Rows are points. Each table stands for the endless flat space through its points: a line for two points, a plane for three, and so on. Write the one point that lies in both, or say that there is none.
In the rows, 128 means zero.

First:
[[ 97 110 155  90]
 [109 102 142  81]
 [124 141 131 117]]
Second (2 x 4):
[[148 125 137 114]
 [116 109 125  82]]
They share: [124 113 128  90]

First (4 x 9):
[[165 134 156 170  67 126 183 105 138]
 [132 128 166 137 122  83 136 140 123]
 [139 160 129 117  96 153 166  83 112]
 [120 179 141 120  92 161 158  90  88]]
Second:
[[153 106 145 165 108 133 150 105  94]
 [148 132 158 140  88 121 162 124 130]
 [151 122 174 155  65 138 166 142 121]]
They share: [147 134 147 135 104 113 158 111 130]

First:
[[173  88  88 166 103 150 132 137 101 102 139  66]
 [147 128 110 156 109 148 106 131  91 104 153  84]
 [165 118  90 160  97 128 116 129  91 100 139  68]
 [124 166 133 155 114 129  75 136  88  87 172 103]]
Second, 4 rows:
[[135 132 122 163  98 161 141 117  97 101 169  83]
 [142 134 102 140 164 186  82 125  63  97 134 106]
 [138 130 111 149 146 185 120 117  66  99 151  93]
 [147 124 108 177  90 167 117 117 123  93 167  73]]
They share: no point

First (3 x 20):
[[140  97 150 124 127 136 172 110 114 135 123 158 101  99  73 101  84 115
  149 114]
 [141  99 150 117 123 132 154 111 116 146 126 158 108  98  83 103  94 126
  150 108]
 [165  93 126  96  93 123 124 114 137 164 108 152 117  80 110 109 112 150
  141  78]]
Second, 3 rows:
[[144  99 160 100 166  74 129 155 128 172 108 165 121  94  96 116 131 157
  172 101]
 [150 103 151 102 157  83 137 148 127 174 111 172 121  86  89 117 126 154
  163 106]
 [148  99 148 102 128 108 127 127 126 166 118 159 119  92 100 110 117 149
  156  95]]
They share: [150  99 142 103 109 125 126 113 125 163 123 156 118  91 102 107 110 145
 148  92]

First:
[[147 163 161 111 127 108 142 147 144 168 170 149 150 139 143 139  93 120
  158 162 158  90 110 117]
 [147 165 157 117 113 112 146 177 158 158 154 145 142 119 135 167 103  96
  152 162 162  86 118 101]
 [111 124 131 108 118 114 172 162 165 153 152 149 114 133 155 127 138 120
  203 174 146 132  80  87]]
Second (5 x 24):
[[123 172 166 101 106 105 136 133 153 161 190 156 144 132 135 157 123  84
  162 191 170  78  74  98]
 [147 166 157 107 136 123 121 148 135 146 184 141 117 111 159 130 123  99
  150 167 176  84  98  98]
 [101 155 164 118  76  84 175 158 199 182 155 175 177 180 107 151  97 107
  198 182 141 126 111 126]
 [177 141 142 118 164 138 151 174 121 156 145 129 133 102 173 133  83 145
  140 126 159  90 121 104]
 [135 142 150 125 110  99 176 179 176 177 133 156 162 161 129 139  80 138
  185 150 135 128 138 127]]
They share: [141 157 155 112 122 110 148 157 151 163 163 148 142 133 143 144 103 114
 164 164 157  96 107 108]

First, 2 rows:
[[ 99 140 101 130 121 127 174 165 159 146 135 107 134 134 114 146 120  88
  111  89 146 147 168 144]
 [ 95 135  91 139 123 123 178 169 167 148 139 101 126 130 123 154 127  80
  106  84 152 156 173 135]]
Second, 4 rows:
[[127 129 102 113 125 158 133 180 134 143 125 116 163 143  93 132 130  83
  128 140 129 122 157 182]
 [109 133 126 101 111 136 155 150 116 165 137 124 165 165  75 146 132 109
  102 104 113 124 157 170]
 [110 137 126 123 127 128 167 155 134 140 138 108 163 140 100 139 126 102
  117 102 130 137 158 163]
 [ 97 139 142  89  94 119 172 130 105 185 144 134 160 183  57 154 125 129
   86  78 100 122 156 157]]
They share: no point

First (4 x 24):
[[ 85  67 147 131  90 146 178 160 131 106 141 141 100 143 139 164 138 121
  121  75  70 135 110  94]
 [ 88 104 101 180 131  76 163 129 135 121 123  93 138 115 164 102 140 146
  106 104 125  84 137 118]
 [ 79 109  71 207 155  47 164 106 116 118 131  80 143 120 184  83 151 159
   88 104 148  52 131 133]
 [111 125 123 165 115  75 142 144 176 134  91  72 167  76 134  85 125 133
  124 136 122 108 179  95]]
Second (3 x 24):
[[ 79 100 122 187 119  73 179 132 153 109 118  86 103 100 147 111 136 115
   94  88  97  79 123  85]
 [ 86  99 122 169 112  90 172 137 153 116 122  87 117 106 152 111 140 121
  100  92 101  92 126 100]
 [103 108 118 133  99 125 159 152 135 129 138 106 151 122 157 107 152 145
  122 108 109 121 145 135]]
They share: no point

First (2 x 24):
[[ 96 106  96 117 155 194 107 128 160  79 119 131  78 133 140 142 134  91
  172  89 183 130 124 127]
 [ 88 114 108 125 139 154 103 136 152 107 155 155  94 149 124 154 146 123
  164 113 159 114 148 127]]
Second (6 x 24):
[[ 76 147 112 138 116 179  89 118 184  45 144 146  99 166 126 153 108  62
  206 154 185 121 166  78]
 [113 111 103 129 113 164 103 155 141 124 158 139 111 143  75 109 133 111
  187 137 184 119 167 115]
 [ 90  70 106 101 174 151  51 131 121  69 198 163  76  95 178 186 189 130
  129  71 178 143 137 121]
 [ 97 110  86 129 123 155 151 110 164 120 105 184  99 167 122 171 137 109
  164 117 118 118 130 152]
 [ 97 111  85 119 133 202 107 179 153 124 140 103 109 145  77 131 111 123
  183 131 166 101 135 123]
 [ 89 116 124  91 161 177  81 130 134 126 145  90  99 137 142 185 121 119
  192 105 196 112 128  88]]
They share: no point

First (4 x 24):
[[ 49  98 105 113 115 129  79 130 132 126 153 150 100 159 121  90  86 153
  159 167 156 139  80  76]
 [110 119 108  91  90  89  91  86 116 157 153 146 143 138 118 140  80 125
  157 135 139 159 103 144]
 [118  85  77  98  92  98 107  84  91 183 175 153 157 135  85 168 121 132
  131 115 142 135 130 165]
 [ 70  99 110 100 104 107  76 105 120 139 154 153 126 152 120 110  88 141
  157 153 144 153  82  97]]
Second, 2 rows:
[[ 99 108  77  96  88 106 101  99 115 166 162 147 128 142  90 142  89 135
  151 139 160 139 114 144]
 [ 78  84 104 123 115  91  89 111  94 145 174 144 131 133 117 136  92 144
  139 145 136 124 111 126]]
They share: no point

First, 5 rows:
[[114 147 168 117  86  88 134 156 164 209 189 118 141 142 125  90 226 177
  114  85 126  75 101 199]
 [ 50 104 109  84 153  90 150 146 122 117 109  94  98 151  90 122 103 109
  119 139 121 146 108 143]
 [105 145 165 117 125 101 153 168 148 189 170 112 134 147 126  94 203 154
  106 100 126  73 116 187]
 [ 77 155 165  90 101 100 125 159 181 206 190 117 154 136  95  97 203 157
   94  96 120 100 100 204]
 [ 56 143 152  75 148 108 146 150 152 165 153  96 135 144  83 106 154 115
   88 115 110 117 107 177]]
Second:
[[131  76 152 115 171  56 183 153 137 135 121  66  83 161 137 101 134  98
   97 128 113 117 104 148]
 [ 56 158 156 125 126 109 141 142  82 174 157 102 147 134 113  96 182 168
  117  96 134  58  98 179]
 [ 88  98 114  93 139  81 163 119 125 133 107 117  96 134 117 107 143 115
  123 133 135 120 118 148]
 [112  74 108  93 142  75 175 122 146 118  83  96  81 164 117 110 128  88
  123 142 126 144 136 139]]
They share: no point
